Every row gives one point. The window is the flat piece filled in between its corners: a triangle in 3 columns, a solid with four corners in 4, and so on. A path goes straight from each point to the next, and from the last back to the first. After which points does the path pass through the window?
In the rows, zero is written as 128.

Window (4 x 4):
[[168  50 143 123]
 [140 129  95 130]
 [106 152 122 145]
 [129  93  80 144]]
Path:
(1): [116  89 115 106]
(2): [146  62 128 113]
(3): [176  73 128 159]
(4): [133 144 134 163]
(5): [117 132 137 124]
(6): [129  91  96 101]
(7): [164  93  97 155]
(8): [180  67 140 149]
(9): [146  55 132 103]
(10): [119  68  97 117]
(11): [154  91 108 175]
(12): [140 101 125 168]
Through the window after points: 2, 8

Window (4 x 4):
[[116 135 133 118]
 [ 77 141  72 146]
 [ 96  24 106 118]
 [185 163 132 135]]
Path:
(1): [145 119 142 176]
(2): [155 126 103  78]
(3): [117  96 105 106]
(4): [109 102 146 169]
(5): [163 155 145 153]
(6): [174 152 104 106]
(7): [124 131 116 101]
(8): [ 98 136 162 170]
Through the window after points: 1, 3, 5, 7

Window (6 x 6):
[[ 65 102 167 129  48 122]
 [191 163 112 177 173 133]
 [179 102 187  71 118 142]
 [118 129 138 189 182 112]
 [172  57 129  83  88 155]
 [135 140 105 127 157 115]]
Path:
(1): [177 136 113 156 162 105]
(2): [191  91 125 112 106  93]
(3): [152 101 130 117 123 165]
(4): [152 130 145 115 156 163]
(5): [206  95 132 138 137  85]
(6): [148 123 120 140 134  81]
(7): [139 147 115 137 157 150]
(8): [115 140 143 121 142 164]
(9): [151 124 154 138 117  85]
(10): [165 117 112 163 131  98]
(11): [148 139 125 142 159 182]
(12): [132 125 131 162 170 147]
(13): [159 126 145 163 127  65]
(14): [171  83 126 114 107  89]
(15): [152 105 128 109 125 202]
(16): [152 140 122 141 182 173]
Through the window after points: 2, 6, 12, 14

Window (8 x 8):
[[ 82 119 128 134 185  66 129  93]
 [101 165  94  77 121 185 134 110]
 [206 116 109 181 105 184 102 127]
 [133  85 166 125 157 150 172 105]
 [193 153  85 134 103 124 130  86]
 [144  28 185 123 117 139 138 121]
 [ 91 185 110 170  87 161 129 116]
 [129 179 175 116 123 182 114 147]]
Path:
(1): [128  78 188 106 127 168  89  60]
(2): [137  93 144 121 118 147 146 133]
(3): [125 115 129 132 139 137 170 183]
(4): [113 124 195 125 135 161  84  65]
(5): [108 165 130 117 121 181 119  87]
(6): [116 157 102 110 111 163 139 144]
(7): [101 149 119 126 125 158 137 140]
(8): [ 99 153 163 119 122 172 105  53]
(9): [157 137 133 136 111 154 122  56]
(10): [174 109 100 121 113 114 144 157]
(11): [122 121 143 138 134 133 164 170]
(12): [118 114 165 131 123 173 111  71]
(13): [145 146 128 132 117 177 110  52]
(14): [142 139 110 134 116 140 145 127]
(15): [ 98 144 114 146 115 142 141 155]
(16): [103 148 162 159 130 166 107  55]
Through the window after points: 1, 5, 9, 13

Window (8 x 8):
[[105  95  77 127 222 182 174 113]
 [110 144  71 116 135  84 212  95]
 [103 141 150  64 107 167  95 116]
 [118 186 181 107 127 176 129 115]
 [ 82  83 150 122  74  89 140  74]
 [ 87 150 129 135 103 121 110 106]
 [162 178 175 114 193 138 125 140]
 [ 79 141 182 100 145  90 131  97]]
Path:
(1): [115 162 132 109 149 130 144  82]
(2): [ 99 135 138 108 140 113 132  82]
(3): [ 88 113 143 110 136 107 143 117]
(4): [ 87 134 150 115 116 119 133 128]
(5): [ 96 147 139 109 131 111 128  79]
(6): [120 164 157  95 108 138  98  41]
(7): [103 156 172 109  98 123 121 126]
(8): [ 99 150 137 107 144 134 150 147]
Through the window after points: 4

Window (9 x 9):
[[135  69 156 140 105 131 123 147 185]
 [135 151  88  77 153 183  44 193 140]
 [109  79 162 167 125 181  41 144 121]
 [ 91 111 100  40 188 132 165 147 151]
 [154  96 129 159 164  97 136 139 124]
 [ 80 175 140  79 111  81 156 149 150]
 [144 171  41 141 118 169  71 119 149]
 [ 94  86 126 180 109  64 122 173 132]
 [145  81 125 194 124 145 164 158 132]]
Path:
(1): [147  90 115 132 112 131 118 149 115]
(2): [139  74 105  73 110 132 137 134 115]
(3): [101 116 126 108 165 134 137 157 170]
(4): [108 156 136 155 168 143 104 149 182]
(5): [136  82 116  87  91 120 146 138  93]
(6): [120 115 110  99 108 134  94 137 132]
(7): [ 95 154 118 139 140 116  88 152 172]
(8): [122 125 129 174 150 150  84 159 166]
(9): [151  98 107 149  85 124 117 148 113]
(10): [142  94 104 114  90 130 104 132  98]
(11): [ 87 140 136 182 163 144 103 142 196]
(12): [106 144 101 155 138 126  96 151 168]
(13): [153 104  84  97  91 136 105 151  86]
(14): [153 113 102  80  96 110 144 153  93]
(15): [ 91 144 118 159 157  81 139 155 195]
(16): [130 118 123 148 155 130 121 157 152]
Through the window after points: 2, 12, 16

Window (11 x 11):
[[ 91 182  96  65 104 100 157 119 105 143 137]
 [126  76  84 133 243 125 175 171 180 129  98]
 [140 174 121  77  39 108 147 177 134 104 156]
 [191 140 123 122 156 149 150 133 108 171 131]
 [ 66 196 131  61 100 154 106 143 128 113 169]
 [126  59 114  88 179 133 144 144 108 145 140]
 [121 111 104 162 187  98 151 151 121  70 109]
 [164  98 158 171  80 147 190 162 122 176  77]
 [120 116 136 114 195  89 126 162 127 181 147]
 [113 155 127  97 107  98 132  90 166 106 163]
 [104 172  81  91  48 120  84 138 134 128 137]]
Path:
(1): [147 118 142 102 162 126 154 139 127 138 112]
(2): [132 132 103 141 167 121 169 155 133 152 158]
(3): [123 109 102 144 160 124 170 152 143 134 130]
(4): [148 115 133  97 176 113 131 161 144 103  68]
(5): [149 147 128  61 124  97 101 149 134 138  71]
(6): [ 93 139 103 124 111 140 154 137 136 158 198]
(7): [110 127  91 129 165 129 169 150 144 136 155]
(8): [138 109 123  76 187 101 129 150 146 120  55]
(9): [124 122 147  49 119 127 115 153 145 127 106]
(10): [107 155  89 119 128 134 157 143 124 164 180]
(11): [ 99 149  79 128 132 104 145 134 144 150 210]
(12): [131 150 158  73 116 118 129 110 141 106  96]
(13): [138 157 137  60 144  86 130 170 129 110  88]
(14): [124 121 102 118 134 124 155 157 146 135 148]
(15): [ 89 114  88 141 115 140 165 143 155 147 185]
(16): [126 148 136  72 146  83 113 149 118  91  72]
Through the window after points: 3, 7, 11, 13

Window (11 x 11):
[[157 113  91  74 145 114 113 160 165  84 107]
 [126 196 110 109 136 131  95 124 132 130 122]
 [155 133 188 104 183 187 138 102  87 121 107]
 [120  85 170 174 170 119 154 160 179  75  90]
 [195 156 175 116 149 106  93 109 179 201 177]
 [117  71  76 134 124 158  48 109 214  85 150]
 [137 116 141 137 160 144 179 152 199 136 128]
 [143  96 119 163 124 139 116 134 145 154 122]
 [ 82  88 171 122 195 103 118 185 152 176 110]
 [128 171 150  31 124  92 137 109  97 136 138]
 [ 95  83  90 164 204 119 130 112 166  85  75]]
Path:
(1): [134 133 133 111 135 125 104 114 165 133  67]
(2): [131 118 149  98 129 166 109  78 165 118  57]
(3): [135 120 130 131 177 146 111 138 130 113 156]
(4): [136 102 122 134 177 133 130 135 143 112 156]
(5): [126  78 157 130 171 135 119 113 187 122  58]
(6): [113 106 168 114 136 151 100 142 205 141  51]
(7): [116  96 131 147 184 109 128 152 140 110 155]
(8): [133 136 128 144 164 147 127 168 118 105 197]
(9): [143 109 131 113 134 119 128  95 183 131  68]
(10): [141 103 137  85 148 137 110 125 169 130  63]
(11): [148 132 114 128 171 126 140 155 131  77 168]
(12): [124  99 116 142 169 118 138 133 114  83 155]
(13): [121 125 119 102 133 136 111 148 164 140  76]
(14): [119 150 122  94 124 149  93 119 197 133  72]
(15): [143 119 145 109 182 106 126 132 127 106 179]
(16): [139 128 124 128 161 134 137 130 140 109 167]
Through the window after points: 2, 6, 10

Window (12 x 12):
[[165 157 111  64 149 138 186 104 101  88 150 155]
 [190 131  97 154 135 147 146 134 103 158 129 111]
 [124 105 120 144 159 155  74  58  64 147 158 127]
 [113  73  97 159  94 153 142 141 158 209 179 101]
 [125  62 137 153 133  92 104 133 113 171 142 114]
 [136 144 117 185  90 126 175  99 138 119 162 211]
 [121 166 133 135 113  58 109 170 174 187 148 112]
 [132 177 127 155 143  95 202 165 124 224 121  92]
 [104 125 139 141 107 148 130 128 196 120 115 118]
 [155 119 179 139 138 145 115  89  79 118 203 162]
 [ 96 150 112 142 158  93 110 189 164  89 139 108]
 [121 107 136 138  68 119 114 132  76 106 175 140]]
Path:
(1): [131 106 125 142 129  92 143 101 126 142 155  73]
(2): [143 117 128 143 115 114 144 107 114 129 176 118]
(3): [118 134 120 110 112 162 123 160 103 128 119 197]
(4): [ 99 126 129 141 124 161 115 176 106 155 153 181]
(5): [153 105 114 155  81  99 159  82 134 129 172 105]
(6): [129  82 100 188  93 100 137 101 145 140 191  63]
(7): [120 108 121 130 104 151 133 149 121 174 157 146]
(8): [139 151 125 146 137 141 117 155 104 186 136 167]
Through the window after points: 2, 4, 6, 8

Window (14 x 14):
[[111 108 171  93 155 110  74  83  59 128 133 152  82 104]
 [125 199 131 204 121  99 158 101 149 124 119 116 146 141]
 [ 94 102 180 157 108 115  68 135 134 209 164 157 119 147]
 [ 59 116  47 198 150  69 116 204 168 165 169  94 123 111]
 [ 59  99 133 163 157 121  99 238 122 130 143 173  88 150]
 [140  60 170 102 121 106 164 148 103 142 154 162  96 127]
 [147 113 153 104 163 173 125 148  70 169  72 141 126 110]
 [157 180 194 183 152 137 116 139  66 149 137 110  77 154]
 [161 149 167 173 153  96 103 132 154 131 157 115 144 137]
 [159  71  90 122 108 230 142 107 132 144 115 171 120 133]
 [ 86  96 119 118  98 174  88 204 154 101   7  45  80 126]
 [102 111 174 120 157 145 134 107  88 111 118  86 127 141]
 [109 121 126  73 155 135 136 177 144 179 157 140 100 126]
 [102 130 123 154  41 161  35  77  44 114 172 155 176 101]]
Path:
(1): [127  98 126 119 123 116 102 141  99 154 114 131 118 182]
(2): [105 110 176 139 129 142 113 143 122 152 133 137 104  90]
(3): [ 91 125 163 159 135 141 138 158 146 133 148 134 101  59]
(4): [125 120 109 141 127 131  91 140  93 134 104 140 127 199]
(5): [131 115 123 110 138 109  99 133  92 145 106 119 128 199]
(6): [116 134 183 158 149 144 123 126 123 129 150 122 109  74]
(7): [118 127 160 150 143 146 134 136 116 139 132 119 117  93]
(8): [138 110 134 109 157 111  80 138  83 141  98 115 136 220]
(9): [ 97 103  92 125 141 116 113 152 120 134  97 130 123 176]
(10): [ 90  99 125 140 123 140 112 162 143 142 134 122 122 100]
(11): [106 130 171 160 144 143 119 153 134 148 139 119 102  85]
(12): [140 137 120 151 143 115 111 143  84 146 121 117 120 177]
(13): [132 110 131 133 132  88  84 138 101 156 112 138 126 186]
(14): [110 124 169 149 127 149 108 130 125 146 148 128 115  98]
(15): [120 130 162 162 146 118 120 128 122 144 165 142 121 101]
(16): [135 118 135 133 143 109 102 127 104 159 159 142 129 176]
Through the window after points: 1, 3, 5, 7, 11, 13

Window (14 x 14):
[[149  86 103 123 109 127 136 151 128  79 113 197  73 164]
 [103  68 162 163 110 169 122 102 105  93 111  96 127 129]
 [135 163  99  76  79 135  93  65 121 170 145  81 131  96]
 [168 160  93 136 126  41  69  92 152 158 161  65 147 124]
 [129 104 183 171 135 182 163  94 155  85 153 184  87 140]
 [101 164  57 133 135  83 135 100 110 194 152  64 151  78]
 [150 119 163  82 163 157 154 163  62  90 151 137  88 151]
 [236 121  99 157  86 122 133 179 118 153 160 141  94 126]
 [175 142 127 140 138 147 152 134 142  92  82 112  71 130]
 [145  76 150 108 159 147 147 135 179 129 104 134 152 128]
 [172 168  89 143 148  85  51 130 111 208 111 125 130  93]
 [151 141 155 143 106 164 158 150 116  58 112 175 152 148]
 [205 146  87 130 117  44 122  65  90 200 117 107 142 103]
 [ 87 105 214 130 107 113 156 145 160 117  96 134 108 116]]
Path:
(1): [143 142 129 142 121 131 150 118 132 152 119 121 128 176]
(2): [145 142 120 135 127 138 138 135 121 152 113 108 106 182]
(3): [150 130 129 124 139 121 133 127 121 118 122 122 110  95]
(4): [159 114 126 126 120 113 121 115 121 114 147 125 131  76]
(5): [122 134 151 134 114 132 126 125 136 156 124 132 130 195]
(6): [166 135 102 129 104 128 112 135 118 183 108  84 117 218]
(7): [165 128 119 123 124  97 126 119 118 118 132 125 122  62]
(8): [157 102 124 144 138 110 113 127 126  95 141 134 111  65]
Through the window after points: 2

Window (14 x 14):
[[108 114 172 100  99 161 137 116 172 158  90  97  96 179]
 [153 120 126 129 123 110 160 167 172 110  86 144 110 211]
 [ 94 140 140 152 134  95 162 119 107 118  79 109 188 124]
 [141 150  59 117 119 144 101 126 175 164 139 166 166 105]
 [237 114  10  66 122 199 114  30 146 189 134 127  57 120]
 [133 138 147 122 136 164 171 124 122 134 154 120 143 153]
 [123 149 133 132  95 101 143  80 134  92 146 110 110 158]
 [ 54  21  90 153 118 148  88 187 113 167 121 102 193 172]
 [132 158  98 145  91 183 169 123 157 128  98 125  76 153]
 [158 166 157 196 180 143  90 133 145  84 109 151 121 140]
 [148 112 170 169  87 134 137 154 138 100  99 148 159 134]
 [129 128 151 133 136  30 140 188  83 115 127  98  87 108]
 [169 100 141 159 122 140 124 180 191 119 108  34 106 196]
 [109 116 158 142 144  61 197 129 154  78 123 129 100  95]]
Path:
(1): [131 141 123 185 132 105 134 123 166 143 136 119 112 153]
(2): [140 135 120 103 118 134 136 159 111 107  98 127 111 119]
(3): [146 129 129 129 142 129 118 149 138  97 105 115 114 136]
(4): [125 133 156 165 126 115 147 132 135 148 127 133 121 161]
(5): [136 107 104 174  76 100 146 130 145 162 126 136 137 173]
(6): [119 132 159  87 175 157 136 145 148  57  94 105 102 141]
(7): [133 132 119 110 123 158 138 141 135  68  86 124 136 140]
(8): [152 117 139 152 128 126 146 130 144 147 127 112 104 167]
(9): [133 107 157 178 159 104 170 132 158 164 119 136 107 174]
(10): [140 138 110  87  74 129 123 166 133  35 101 105 140 114]
(11): [138 121 123  87 136 131 119 144 128  65  87 108  84 116]
(12): [125 129 143 178 115 104 145 126 147 140 120 127 142 156]
Through the window after points: 1, 3, 5, 9
